Each row is a point. Any point is a mix of the corners, with weights that add up to 1. It lies inside the corners' shape when no weight is negative. Is each point inside? If not, which corners have a negative weight?

Corners:
(1): [-54  -4]
(2): [19 29]
(3): [19  4]
Points:
[28 16] -> outside (1)
[ 6 26] -> outside (3)
[-60   1] -> outside (3)
[42 25] -> outside (1)
[-42 -10] -> outside (2)
[12  4] -> inside

Corners:
(1): [-11 -18  -7]
(2): [-14   6  16]
(3): [ 60 -23  34]
(4): [ -7  18 -21]
Points:
[ 13 -25  16] -> outside (4)
[ 45 -20  26] -> inside
[-38  11 -10] -> outside (3)
[-3 15 -2] -> outside (1)
[ -3  13 -15] -> inside
[-22  -6 -13] -> outside (3)
[ 28 -23  27] -> outside (4)

Corners:
(1): [  2 -14  37 -13  28  29]
(2): [-24 -13 -18 -15 -11  -6]
(3): [ 37   8 -23   1  17 -27]
(4): [-11  24   6 -10 -25  19]
(5): [-8  5 16 31 -5 53]
(6): [-32  -5  30   8 -16  -9]
(7): [ 60 -31 -17 -38 -19  -1]
Points:
[ 10 -15   3  -2   5  11] -> outside (4)
[ -1  -4  21 -12  -2  -3] -> outside (2, 5)
[ -5   5  -2 -12 -16   9] -> inside
[-13  -5  11  -9 -11  14] -> outside (3)
[ 29 -13  -2 -17   2   2] -> inside
[ 26 -18  -3 -22  -6   5] -> inside

Corners:
(1): [ 11  34  30  31  -8 -34  -2   9]
(2): [-19  -7 -18  -9 -24 -15  36  20]
(3): [ 43   2  26  43  19 -29   9   1]
(4): [ 24  -9  22  26 -27  22   4  23]
(5): [-58  39   1   0  -2  28 -37 -45]
(6): [ -4  -6  -1   7  -4 -13 -10  50]
(7): [-19 -17 -16 -15 -36 -30  -4  34]
(8): [ 26  45   2  39  13  -4 -17 -33]
(9): [ 60  -5  38 -42 -23  39  18  19]
Points:
[-21  -1  -1 -36 -27   7  11  18] -> outside (3, 4, 8)
[  3   8   3  11 -11 -17  -4  15] -> inside
[ 21  27  19  20  -2   9 -14 -18] -> outside (2, 6)
[ 3 13  9 12  0 -8 -2 -3] -> outside (4)
[  3   0   6   9 -16 -11  -3  26] -> inside
[ 13  14   1 -22 -11  13   6  -3] -> outside (1, 3, 4)

Corners:
(1): [-29  -2 -20   7  -8   2 -17  26 -10]
(2): [ -5   8  33 -11 -15 -44 -33  19  14]
(3): [-17  -9   8   1   7  11  12  -4 -22]
(4): [ 19  14 -20 -18  -8 -10  15 -24  -7]
(5): [ 23  21 -47  41   7  11  11  12   4]
(6): [-33  -6  -2 -11  15  -8 -21  -3 -23]
(7): [ 18  23  18  60   0  -4  23 -59   9]
(8): [-20  24  -7  16   3  32  -9   9  -4]
(9): [  9   3   7   2  -3  -9  -7 -38  36]
(10): [-24  10   2  -6  -5 -34 -14   8  42]
Points:
[  7   9  -3   8  -4 -17  -6 -15  21] -> outside (3, 8)
[-21   1  -6  -8   9  -5  -9  10 -18] -> outside (1, 7, 9)
[-21  11  -2   9  -2  -9 -21  13  11] -> outside (3, 4)
[-16  10   0   0  -3 -21 -10   2  28] -> inside
[-13   5   1  -3  -3  -8  -6  -4   2] -> outside (5)
[ 12  25  -4  10  -7 -16  -2 -13  31] -> outside (1, 3, 6)
[-8 16 -3 17  0  7 -3 -6  6] -> inside
[  1  16  -4  28  -3   3  -2 -15   0] -> outside (3, 10)
[ -5  10   3  19   1   0  -5 -14  11] -> outside (4)

Corners:
(1): [-27   6  -5   2 -26   4  19 -40  25  12  18 -21]
(2): [ 16   3 -33 -19  14  21   0  35 -16  27 -11   0]
(3): [ 13   6 -27 -37   8  20  14  -1  27 -26 -59  15]
(4): [-31 -60   2  -2 -30 -30  23  -9  33  -5  22  -8]
(5): [ -5  -2  -5 -41  29  21 -21  16 -12 -16  11 -14]
(6): [ 28  -1 -23 -10  -3  40 -24  -6 -12 -21 -21   6]
(7): [-26   9   8  -2  20  22 -44  29 -36 -12 -45   0]
(8): [-23  14  20 -16 -19  30 -18  42   0  26  -9   2]
(9): [ -8 -26  -8   2 -31 -23  51 -23  20  -4  26 -20]
(10): [  6   4 -17   4  25  -1 -20  12   5 -25  -6  21]
(11): [ 10  14 -30 -28   3  14 -28  47   2 -10 -17  -3]
(12): [  2  15 -39  -8   9 -29   1 -15 -15  -4  -3  32]
(13): [-17 -18  39  13 -37 -30   8 -18  50  19   4 -11]
Points:
[ -9  -5  -6 -12  -5   0   0  11   7   2  -1  -2] -> outside (6)
[ -3  -3 -14  -7  -9   0   4   2  10  -3  -9   4] -> outside (5)
[ -6 -20   0  -8 -18   6  11  -5  20   3   4  -5] -> outside (7, 11, 12)
[ -1   3 -17 -16  -2   9   5   0  12  -3 -15   0] -> inside
[  1   3 -22 -10   9   2  -7   7  -3 -10  -7  11] -> outside (13)
[-12  -6   0 -12  -2   2 -12   4   9  -8  -7   0] -> outside (2, 9)

Corners:
(1): [  7   7 -15   6  12   2  21  17 -16 -35 -15   3  36   8]
(2): [-21  10  -3  10  11  32 -10  13 -14 -23  12 -37  21 -12]
(3): [-14  20 -15  22  30 -12  -9 -17 -12  -2  -8 -34  22   9]
(4): [ 29 -22  29   8 -42 -12   8  -4   7  -8   3  18 -11 -19]
(5): [ 14   6 -17  23  40   2 -18  22 -17 -15   5 -13  15 -38]
(6): [-21 -17  27  12 -30 -17  24 -28   9  21 -17  -2 -49   7]
(7): [ 18  17 -19  -2 -36   0  28 -35  17   2  14   2 -34  -5]
(8): [ 12  -2  -5   5  -2  11   3  23 -41  19  -6 -16   9 -17]
(9): [-14  21 -13  12 -28 -37  -6 -20  24  -9  20  30 -29  -2]
(10): [ 21  23   6  15 -25   2 -23  45  16  10 -10  41  24  -8]
(11): [ 20  -8 -44  10   4  22 -41   2 -27  21  -5 -19   6  26]
(12): [ -3 -22   8 -29  28   5   0 -14 -17   4  14   0   8   3]
(13): [-10  37   8  -2 -13   6 -21   4 -22 -22 -14  11 -17 -24]
(14): [ 18 -22   2   0 -35 -60  14  -4  15 -13   3 -12 -40  26]
(15): [  4  10  17   4  37  19   8  -2 -43  -4  28 -18  -2  13]
Points:
[ 8  2  0  5 -6  3 -3  6 -9 -4  5  0 -2 -5] -> outside (3)
[ 14  -4  -4   1 -13   3  -6  12   1  -8  -9   9   6  -2] -> outside (3, 8, 9, 15)
[ 13  -7 -16   1  -8  -5  -3   4  -9 -15   4 -11  -1  -7] -> outside (3, 6, 10, 15)
[ 7  4  1  2 -5 -5 -5  8 -3 -3  0  6  1 -2] -> inside
[ 9  5  8  6 -5 -1  2  2 -5  0  4 -3 -4 -9] -> outside (1, 9, 11)
[ -1  11   7  -5 -12  -8   8   4  -3  -7   4  12  -8   1] -> outside (3, 4, 5, 11)
